Rows are points. To make a cloud, some directions were put in groups of two or more. Within a group, all points are equally far from the middle, so they leave a hole (a ring in 2 directions, a hollow ball in 3). The other directions are filled evenly. Then the cloud was stretched, turned, moved and blurred a little. Count the holes, and give their numbers of directions, smallest first.
In the rows, zero is written as 128.

Cloud (14 x 2):
[[163 114]
 [129 157]
 [168 131]
 [161 147]
 [107 150]
 [ 85 105]
 [ 96  93]
 [168 133]
 [101  91]
 [125  89]
 [105  89]
 [167 137]
 [127 157]
 [156 152]]
Holes: 1 (2)

Cloud (29 x 4):
[[148 105  76 111]
 [124 121  74 156]
 [162 120 129 152]
 [117  75 108 150]
 [136 136 153  80]
 [117 116  93  77]
 [160  95 121  86]
 [134  80 126 155]
 [115  85 123  81]
 [146 157 100 106]
 [119 109 162 102]
 [109 101  83 157]
 [168  99 121 143]
 [108 130 152 133]
 [129  86 139 151]
 [159 130 143  86]
 [163  93 119 149]
 [115 127  83 160]
 [110 115  81 159]
 [131  89 125  76]
 [ 91 134 109  90]
 [129  88 138  79]
 [142  96 137 158]
 [ 95  83 109 126]
 [102 142 148 107]
 [155 140 141  87]
 [ 88 109  96 140]
 [146 105  80  99]
 [174 104 122 127]]
Holes: 2 (2, 2)

Cloud (52 x 6):
[[ 96 126  81 143 117 154]
 [ 78 107 140 110 160 134]
 [ 97 120 122 126 105 167]
 [105 120 130 138  86  96]
 [138 170 154 118 108  95]
 [124 105 153 116  59 107]
 [126 111 136 111 175 165]
 [155  93 135 105  87 108]
 [ 96 106 158 119 106  97]
 [111 178 137 141 146 158]
 [162 110 152 125 128 106]
 [ 82 118  81 161 134 144]
 [111  84 109 156 125 118]
 [136 177 127  85  87 139]
 [ 86 122 118 139 136  83]
 [116 161 110 137 140  82]
 [137 163 102 166 117  96]
 [123 181 138 105 109 153]
 [149 177 152 143 104 160]
 [156 100 171  96 105 113]
 [191 134 106  90 124 111]
 [161 107 123 120  89 166]
 [116 180 127 131 166 147]
 [162 101 121 117 126 102]
 [176 146 161 103 122 110]
 [ 89  89 152 160 116 132]
 [130 173 109 161 112 141]
 [160 110 144 146 121 123]
 [137  95 137  91 116 113]
 [115 134 116 147  73 108]
 [191 153  78  96 126 169]
 [136 162 122 144  59 129]
 [134  93 165 102 125 111]
 [125 108 122 117  81 169]
 [110 159 132 150 152  82]
 [124 129 130 119  64  95]
 [111 172  85 120 155 124]
 [141 185 127 131 115 164]
 [131 158 118 145  93  89]
 [123 155  79 165 115  88]
 [142 184  88 117  93 160]
 [100 150 104 155 149  74]
 [100 149 106 171 110 124]
 [168 107 106 134 130 102]
 [148 146 126 173 148 128]
 [160 136 121 147 154  92]
 [150 113 122  69  98 167]
 [132 139  78 110  63 164]
 [181 141 142  80 126 135]
 [180 113  94 117 130  97]
 [153 106  94  73 115 128]
 [ 96 114 147 115 110  96]]
Holes: 2 (2, 2)

Cloud (82 x 8):
[[132 168 136 130 149 164  94 105]
 [154  83 124 114 161 119  67 122]
 [152  92 115 105 106 127  83  82]
 [153 115 169  89 104 135  81 102]
 [135  92  93 100 138 177 162 171]
 [152 103 167 166 136 176 143 109]
 [152 112 140  74 130 111  81  99]
 [131  62 115  98 141 141  88 138]
 [119  69 130 107 145 117  91  99]
 [ 74 115 129 125 153 171 140 103]
 [140  91 144 102 116 138  75  74]
 [154  88 159 116 159 150  60 125]
 [116 129 158 153 107 143 163 151]
 [104  99 153 182 125 126 124 107]
 [152  85 174 121 160 145  67 124]
 [145 119  99  73 133 160 118 173]
 [131 148 128 124 146  95 149  91]
 [166 118 120 126  84 151  89 111]
 [151 121 132 179 172 122 132 119]
 [160 141 105 102 132 151 101 166]
 [147 134 157  86 121 167 145 114]
 [119 131 168 100  96 124 104  94]
 [180  98 128 133 122 134  72 127]
 [122  95 118 124  73 132 118 157]
 [129 130 108  86 118 172 170 135]
 [145 110 117 144 131 156 158 194]
 [145 136 110 130  86 146 103 158]
 [144 102 167 110 150 127 119  71]
 [172  93 116 148 116 167  99 127]
 [ 93 105  82 129 151 146  82 141]
 [128 137 114 102 163 135 175 156]
 [ 99  89 148 124 151 128 116  80]
 [105 105 151 131 121 136  78 167]
 [109 116 159 160 137 186 122  91]
 [109 140 134  98  89 138  84  92]
 [130 105 173 105 126 148 162 152]
 [150  96 134 135 170  90  82 113]
 [151 149 111 113 163 131 159 105]
 [129  64 167 111 130 150  87 126]
 [164  70 102 133 141 125 129 125]
 [105 167 134 109 132 151 123  86]
 [134 148 104 101 166 155  94  92]
 [ 81 145 107 121 112 188 140 132]
 [147 123 141 121 164 120 146  77]
 [145 128 183 130  98 114 128 119]
 [126 125 150 176 131 155 142  75]
 [165  91 130 119 137 187  88 125]
 [ 74  94 102 104 122 148  93 112]
 [107  99 175 146 144 160  83 136]
 [130 143 132 149 123 188 109  80]
 [168  95 150 172 152 109 109 132]
 [122 147 138 148 100 101 146  96]
 [119 160  80 142  98 140 145 120]
 [125 107 174  85 127 169 128 155]
 [ 97 104 107 147 111 183  85 108]
 [139 114 109 149 138 137 152 194]
 [ 87 118 123 149 155 104 141 141]
 [129 163 120 120 121 171 100 144]
 [152 101 139 164 178 149 146 149]
 [108 105 105 135 158  95 141 161]
 [102 132  95 144 128  92 134 155]
 [141 128 141 191 128 113 121  92]
 [ 87 111 160 157 142 152 107  88]
 [142 105 183 152 140 179 119 101]
 [111 133 149  74 121 149 127 106]
 [108  85 101 104 136 147  83  87]
 [ 87 128 107 149 119 152 179 130]
 [162 102 134 159 182 136 144 136]
 [169 147 142 120 136 178 106 134]
 [146  91 140 116 176 192 132 146]
 [104 119  86 140 126 158 101 174]
 [150  89  95 128 170 166 153 141]
 [125 152 123 135 115 178  97  77]
 [112  67 155 121 113 141  92 108]
 [166 131 139 138 130  94 130 167]
 [147 164 137 158 121 160 141 111]
 [119 107  98 113 133 122  73  71]
 [119 130 162 133 114 144  73  64]
 [180  92 165 158 135 130 138 114]
 [136 147 110 160  94  99 109 115]
 [ 73 117 142 107 134 155 140 114]
 [128 110  79 118 151 129 163 178]]
Holes: 3 (2, 3, 3)

Cloud (100 x 9):
[[162 131 132 167 136  72 134  98  94]
 [ 98 104 150 112 133 112 149 156 181]
 [115 138 138  99  92 111 107 149  98]
 [139 109 127 124  89 132 118 112 171]
 [112 130 133 156 122 177 118  82 143]
 [160 116 130  83  90 145 151 116  96]
 [ 86  90 144 150 169 135 135 123 145]
 [155  95 118  79 104 165 178 137 108]
 [133 109  88 137 123  89 181 136 154]
 [170  89  65 152 105 131 174 125 128]
 [167 151 116 168 103  93 120 110  93]
 [ 96  81 138 128 108 161 113 157 100]
 [144 138 207 145 160 152 141 106 123]
 [168 145 132 165 164 158 105 122 110]
 [128  97 113  85 101 160 146 136 104]
 [149 158 141 169  93 106 144 136 104]
 [154 139 124 116  96 183 132 108  60]
 [110 126  86 137 160 176 130 115 123]
 [102  73 106  99 113 124 111 130 148]
 [156  86 117 178 140 128 153 109  80]
 [165 143 146 112 143 121 185 143  70]
 [186  98 110  98 151 173 106 110 115]
 [ 95 114 155 126 131  82 159 164 174]
 [181 143 141 102 119 149 107 146 144]
 [103 118 143  94 147 158 151 126  96]
 [153 143 141 125 129 165 166 119  50]
 [166 118 147 116 123 106 102 144  91]
 [159  71 100 164 108 151 154 138 106]
 [135 125 127 122 124 139 137  89 155]
 [163  73 121 165 110 128 148 119  76]
 [203  70  81 135 113 123 145 115 141]
 [128 117 108 147  74  91 140 126  91]
 [104  88 144  95 129 171 126  94 138]
 [174 122 124 105 136 116  92 141 119]
 [141 145 102 156 115 155 141 112 141]
 [118 127 161 176 104  91 137 134 119]
 [110  66 110 133  94 154 109 128 135]
 [136  53 110 165 134 167 104  89 121]
 [129 147 117 108 126 203 113 103  87]
 [157 138 116  86 113 137 103 108  90]
 [171 130 141 152 166 179 111 110  71]
 [146 153 128 142 127 139 139 115  49]
 [117 115 129 158 136 171 160  84  76]
 [ 99 110  98 143 145 112 130 126 168]
 [128  84 156 133 104 133 156 105 129]
 [185 165 153 145 154 157 127 140 138]
 [123  91  89 165 154 172 141 113  93]
 [122 136 126  94 142 133 112  95 143]
 [138 102  69 166 126 130  92 134 122]
 [103  77 156 114 164 129 122 154 158]
 [182  93 182 134 167 135 149 120 142]
 [120 139 133 102 120 120  81 119  72]
 [178 132 160 181 154 115 129 116 135]
 [165 101  88 135 143 197 101 118  95]
 [108  88 145 128 111  96 149 127 143]
 [147 136 143 146 101 136 171 163  77]
 [186 171 140 157 141 108 154 130 107]
 [155 109 123 120 104 115 173  84 110]
 [169 106 151 167 125 164 100 143  97]
 [ 98  91 131 179 125 128 114 131  87]
 [117 107 139 191 167 109  88 123 128]
 [116  78 160 127 157 174  83 147 116]
 [119 114  86 174 133 127  80 122 156]
 [ 94 146 100 112 132 143 134 148 110]
 [185 124 129 101 137 129 118  79 133]
 [163 139 112 167  98  86  89 125 100]
 [177 148 165 155 142 159 127 141  91]
 [ 92 119 125 171 111 145 135 159 140]
 [188 141 160 124 113 153 105 148 115]
 [ 96 119 135  89 109 127  84 125 154]
 [174 135 129 167 110 141 103  81 129]
 [145  67 158 152 113 145 129  87  83]
 [142  75 154 165 121  88 106 128 127]
 [149  74 129 107 130 157 110 147 171]
 [101 108 152 143 171 204 140 131 155]
 [134 132  77 142  84  94  83 106 113]
 [137 149 139  91 129 156 124 132 148]
 [106 127 105 108 172 150  98 124 158]
 [162 136 115 139 114  89 112 100 158]
 [130  55 121  96 125 166 145 101 112]
 [121 116 138 167 144 121 170 134 100]
 [122 144 128 110 145 140 156 100 122]
 [118  72 142 121 102 108 123 124  90]
 [147 173 161 123 121 144 140 151 108]
 [141 129 181 123 145 105 118  99 125]
 [104 118 129 148 178 181 106 129 168]
 [162 111 133 190 153 173  89  91 109]
 [136 127 138  91 122 204  91 105 128]
 [168 107 143 164 126 103  88  88 126]
 [120 138 117 159  83 104 129 136 157]
 [137 134 122  99 142 180 179 126 114]
 [135  90  88 126  85 155 101 113 136]
 [150 104 164 125 181 140 113 140 138]
 [117 110 172 140 164 149 134 174 119]
 [126 121 182 160 142 100  92  91 129]
 [121 121  91 135 150 115  98  92 161]
 [178 157 145 136 151 111 186 117  82]
 [175 114 125  93 151 143  92  78 102]
 [114 111 170 105 158 172 158 106  99]
 [146 102 124 101  85 100 158 114 118]]
Holes: 2 (3, 3)

Cloud (98 x 9):
[[117  87  81  90 172  96 139 125 127]
 [135 161 107 129 158  87 110  98 143]
 [143 162 147 149  92 138  61 118 124]
 [ 68 118 115 114 173 125 138 129 144]
 [ 97 118 173 111 114  89 116 150 181]
 [ 93  61 121 105 157 138  57 111 136]
 [125  56  99  86 148 109 137 130 113]
 [111  97  99 105 172 138 140 146 144]
 [126 170 148 186 113 111  73 137 143]
 [122  96 147  99  94 113  93 122 169]
 [133  95 109  91 140 110 173 143 141]
 [149 173  81 153  98 134  94 137 142]
 [112 119  73 164 136 130  91 112 126]
 [162 131 151 131 177 151 124 129 104]
 [108 114 150 146 163 118 109 175 131]
 [171 154 157 130 145  99 140 104 103]
 [137 154 162 156 109 127 136 180  98]
 [121 193 168 164 161 168 120 132 118]
 [110 168 180 183 129 127 145 155 122]
 [147 102  86 119 103 125  80 120 164]
 [ 95 124 137 160 121  79  70 160 115]
 [ 79  72 127 129 153  97 134 141 133]
 [158 126 111 128 100 130 148  94 101]
 [146 101 168  62 145 114 120 116 131]
 [157  98 100  83 167 125 127 138 126]
 [110  88 140 129 119 140  99 165 151]
 [ 83 118 175 142 142  91  74 117 159]
 [164 154 151 101 108  95 123 175 126]
 [117 141 165 154  95  77  89 116 137]
 [106 109  79 133 140  73 114 149 117]
 [129 148 102 166 145 106  83 128 103]
 [152  86 165  89 154 107 150 111 153]
 [ 79 107 146  83 134  90 145 122 117]
 [177 108 110 123 127 125  83 157 151]
 [173 165 133 173  96 143 166 154 142]
 [137 156 110 158  86 118  95 133  98]
 [ 82 124 150 107 152 131 116 102 169]
 [115  91 114 142 139  76  56 124 118]
 [193 116 153  91 120 104 132 125 154]
 [143 156 122 171 109 132 152 138  91]
 [150 119 134 142 147 175 122 115 184]
 [107 127 162 142 137 179 110 130 159]
 [146 150 168 123 161 105 120 118  82]
 [ 99 100 120 118 123  78  57 121 154]
 [136 149 170 130 163 170  80 136 121]
 [168 162 145 147 107  97  99  91 125]
 [ 91 140 161 136 118  79  94 126 174]
 [120 104 133  83 147 135 145  89 133]
 [186 150 153 125 105 140 122  86 125]
 [156 154 116 126  98 130 104 184 150]
 [168 210 167 151  98 133 101 133 148]
 [168  98 159 118 128 156 137  96 173]
 [142 141 169 168  88 102  65 126 111]
 [111 107 154  60 155  88 110 120 128]
 [154 140 178 144 117  83  95 117 152]
 [118 137 104 149 167 146 117  81 132]
 [179 152 119 103 149 141 155 146 118]
 [ 82 109 112 135 141  98 106 119  69]
 [196 174 117 126 119 120 111 162 129]
 [107 126 105 141 122 157 108 166 150]
 [164 142 151 104 112 139 111 121  83]
 [127 119 131  78 172 110 102 150 129]
 [152 112 114 145 171  99  89 113  97]
 [148 143  96 149  89 142 102 138 174]
 [113 122 172 173 125 137 135 103  90]
 [125 144 122 192 106 141 113 140 108]
 [191 125 121 124 110 123 121 149 104]
 [117 111  73 118 138 117 110 105  96]
 [103  97 168 143 159 101 130 130 157]
 [172 119  99 149 132  79  94 133 106]
 [164 121 156 160  96  95 124 130 102]
 [141 125 130 122 125  90 102  65 131]
 [130  99 129 117 113  78  84 169 149]
 [ 90 152 142 105 121  96 148 110 144]
 [ 77 148 115 147 161 129 122 116  98]
 [117 116 166  86 109 123 147 142 138]
 [173 164  86 138 119 145 118 140 109]
 [154 144 145  93 109 121 100 166 112]
 [126 109 115 162 150 173 126  86 147]
 [147 191 131 137 138 147 120 167  91]
 [179 138 149 111 128 110 116 144  88]
 [142  76 103 105 178 145 136 130 139]
 [156 145 153 178  93 119  94 155 122]
 [127 146 157 153 110 141 119 194 133]
 [137 121 139 120 109 142 137 105 186]
 [168 152 162  90 125 110 151 151 140]
 [155 102 108  65 146 109 115 110 144]
 [140 134 123 121 128 155 182 125 156]
 [ 97  61 127 125 141 163 102 120 111]
 [131 120 140 126 106 106 141 174 185]
 [ 98  92  96 144 126 103  85 110  77]
 [159 114 168 115 118  78  80 134 156]
 [128  65 111 106 191  91 128  94 117]
 [112 114  99 126 130 105 126 100  76]
 [ 98 127  71 155 129 131 116 133 120]
 [109 133 123 115 137 147  71 123 167]
 [123  57 112 108 143  72 149 114 110]
 [137 126 173  79 126  88 136 143 147]]
Holes: 2 (3, 4)

Cloud (88 x 9):
[[141 107 114 106  96 102  98 151 136]
 [ 98 140  98 118 189 115 108 122  80]
 [201  89 130 172 132 151 160 153 174]
 [ 93 104 152 134  89  96 169 169 125]
 [111 138 134 122 144 155 166 135  96]
 [170 129  83 158 149 134 142 163 136]
 [115  51 126 136 127 152 152 129  93]
 [174  85 133 115 156 130 146  96 116]
 [131 121 114 131  78  70 138 167  94]
 [113 125 164 155 168 140 142 168 120]
 [154  66 153 119  86 131 187 142 126]
 [145 103  80 137 163  89 144 138 126]
 [103 191  93 126 145  89 109 139 142]
 [149 186  91 137  90  94 114 111 138]
 [143 119  85 135 146 167 108 159 129]
 [ 85 131 109 104 116  58 127 149 110]
 [137 135  80 105 144 135 106 136 103]
 [151  91 117 125  88 150  84 153 155]
 [133 126 101 155 150 149 123 187 129]
 [103 125 116 118  99  81  93 119 128]
 [138 128 139 117 129 183 116  92 181]
 [121 142 135 101 140 102 195 135  77]
 [115 102  98 116 154  87 141 194  98]
 [134 110 168 153 140  99 179 172 106]
 [116 150 106 179 136 105 142 135 138]
 [124  84  75 146  91  81 172 124 145]
 [116 113 102 151 123 162 160 149 103]
 [134 112  92  91 151 120 100 148 103]
 [147  98 156 164 108  88 193 105 130]
 [113 126 117 132  96 147  72 133 150]
 [159 174 140 104 130  98 105 177 136]
 [176 151 124 108 128 175 109 100 126]
 [172 167  85 132 102 114 135 143 116]
 [162  76 103 116 169 138 106 107 140]
 [140 114 115 165 142 138 111 183 133]
 [147 155  96 153 155 117 111 126 164]
 [109 122 115 122 142  75 152 158  64]
 [147 117 116 123 213 176 105 142 173]
 [115 162 149 116 134 128 182 160 135]
 [100 128 153 138 106 152 150 149 136]
 [105 191 107 119 119 118  90 134 101]
 [124 128 161 113 153 156 108 135 194]
 [119 118  74 163 126 127 144 102 148]
 [108 163  85 101 155  78 108 108 132]
 [139 133  99  88 169 101  86 137  89]
 [152 101 146 135 123 161 115 115 201]
 [127 133  73 161 121 101 162 131 157]
 [120 133 114  97 167 116 157 140 174]
 [ 97 135 105 144 128 117 157  61 107]
 [120 148 123 138  67  64 133 149  98]
 [128 134  92 168 136 122 126 141 172]
 [ 93 105 171  80 136 123 130 132 130]
 [ 90  77 123 110 143 138 125 154  92]
 [ 82  99 167 113 124 118 145 186 124]
 [101  77 121 137 162 109 139 167 103]
 [150 170 116 118 132 116 143 109 163]
 [145 163 165 121 101  89 149 118 143]
 [167 108 144 130 148 128  94 102 168]
 [109 169 115 138 111 117 128 162 102]
 [123 115 158 154 109 154 157 103 168]
 [185  62 126 157 131 141 125 132 181]
 [ 93 128 118 127  90  52 148 135 110]
 [104 121 124 114 100  83 127 149  80]
 [ 67  70 135 126 138 121 146 120 141]
 [ 91 159 133 157 167 121 100 127 132]
 [122 137  97  84 131  94  81  82 131]
 [115 132 132 133 184 107 191 120  99]
 [ 79  96 156 148 138  88 164 161 149]
 [ 92  89 143 121 187 127 145 128  99]
 [118 173 117 109 137 119  74 175 138]
 [126 126 128  99 119 142 170  89 128]
 [154 128  93 107 100  70 138  92 135]
 [ 92 124  87 151 113 116 168 121 139]
 [155 142 168 119 135 173 105 106 109]
 [161 116 134 118  91 107 117 130 169]
 [ 91 110 113 120 156 154 148 149  92]
 [141 136 129 124 142 153 133 120 190]
 [122 131 106 103 145  84  98 147  74]
 [151  86 117 126  89 116 112 134 178]
 [127 119 117 115 126  90  79 117 157]
 [170 100 122 103 113  93 146 170 128]
 [122 145 174 120 140 125 117 104 160]
 [ 87  90 142 135 169  97 159 134 117]
 [132 133  82 123 172 106 108 116  94]
 [167 113  90 155 123 172 107 147 134]
 [169 120 116  99 177 145 124  96 109]
 [106  85  98 105 119 112 102 128 152]
 [130 134 123  67 150 105 134 134 132]]
Holes: 3 (2, 2, 2)
